Every row gives one point. Examples show where two turns around zero, p and q, send a point. Where does a point land after both, in the order given? Backwards means that the second turn is done in reverse. Each puzzle has new turns, and all numbers are rounded.

Turn p:
44	27 => 26	45
-5	-17 => 4	-17
-4	3 => -5	1
-35	-30 => -17	-43
1	17 => -7	15
Turn q:
-24	10 => -25	-5
4	33 => -15	30
11	30 => -8	31
8	-36 => 27	-25
2	-37 => 22	-30
Where do these land?
q, then p: 2	9 => -7	6
q, then p: -48	-25 => 0	-54
q, then p: 25	-2 => 13	21
q, then p: 21	18 => -6	27

Turn p:
15	-7	2 => 14	-5	8
-27	-33	2 => -5	-30	-30
27	-9	-21 => 34	9	1
-17	41	12 => -38	22	13
1	-27	9 => 10	-26	-5
1	36	-4 => -15	30	13
Turn q:
-1	-1	44 => -34	22	18
17	-12	-9 => 14	-10	15
-48	15	1 => -26	-1	-43
18	-12	-17 => 20	-13	13
15	10	-19 => 26	2	-2
Where do these land?
p, then q backwards: -22	-10	-3 => -24	2	-5
q, then p: -20	-15	-32 => 32	-13	-22
p, then q backwards: 17	-9	17 => 15	-20	-8
q, then p: 25	34	18 => -17	30	30

Turn p:
-24	-11	-4 => -7	-1	-26
-42	3	7 => -18	21	-33
34	11	-24 => 35	-7	24
11	11	-8 => 14	4	10
14	-24	31 => -31	-22	17
7	10	-2 => 7	6	8
Turn q:
1	21	0 => 8	19	4
13	-7	-33 => 25	-13	-23
1	-25	-17 => 1	-24	-18
20	7	12 => 12	-1	21
-17	14	-10 => -3	19	-14
-18	-10	48 => -42	-1	31
Where do these land?
p, then q: -19	-5	19 => -12	15	-20
p, then q: -18	-14	6 => -4	1	-23
q, then p backwards: 2	20	29 => 16	24	20
p, then q: -16	-18	-26 => 21	-19	-21
p, then q: 22	29	-16 => 17	3	36
q, then p: 28	-12	-13 => 0	-30	14

Turn p:
-7	-33	5	-12 => -16	3	-32	4
-10	-6	-8	-28 => 3	24	-18	-9
3	-13	-21	-10 => 14	8	-19	10
21	18	15	10 => 6	-23	18	-15
-6	34	9	41 => -6	-14	51	10
Turn q:
-23	-24	-14	-14 => 2	-14	-14	33
-10	-20	3	-6 => 9	-12	1	18
27	9	10	48 => 10	43	29	-19
34	17	6	-19 => 11	-6	-12	-39
-25	13	8	-16 => -24	-23	2	3
-3	4	-13	7 => -7	12	-6	4
Where do these land?
p, then q: -2	19	-2	24 => 10	-6	28	-4
q, then p: 9	-39	5	12 => 12	-39	9	-4
q, then p: -26	-21	1	-43 => -6	-15	-28	44
p, then q: 11	20	-14	6 => 18	-1	10	-18
q, then p backwards: 8	21	10	1 => -1	12	19	-10
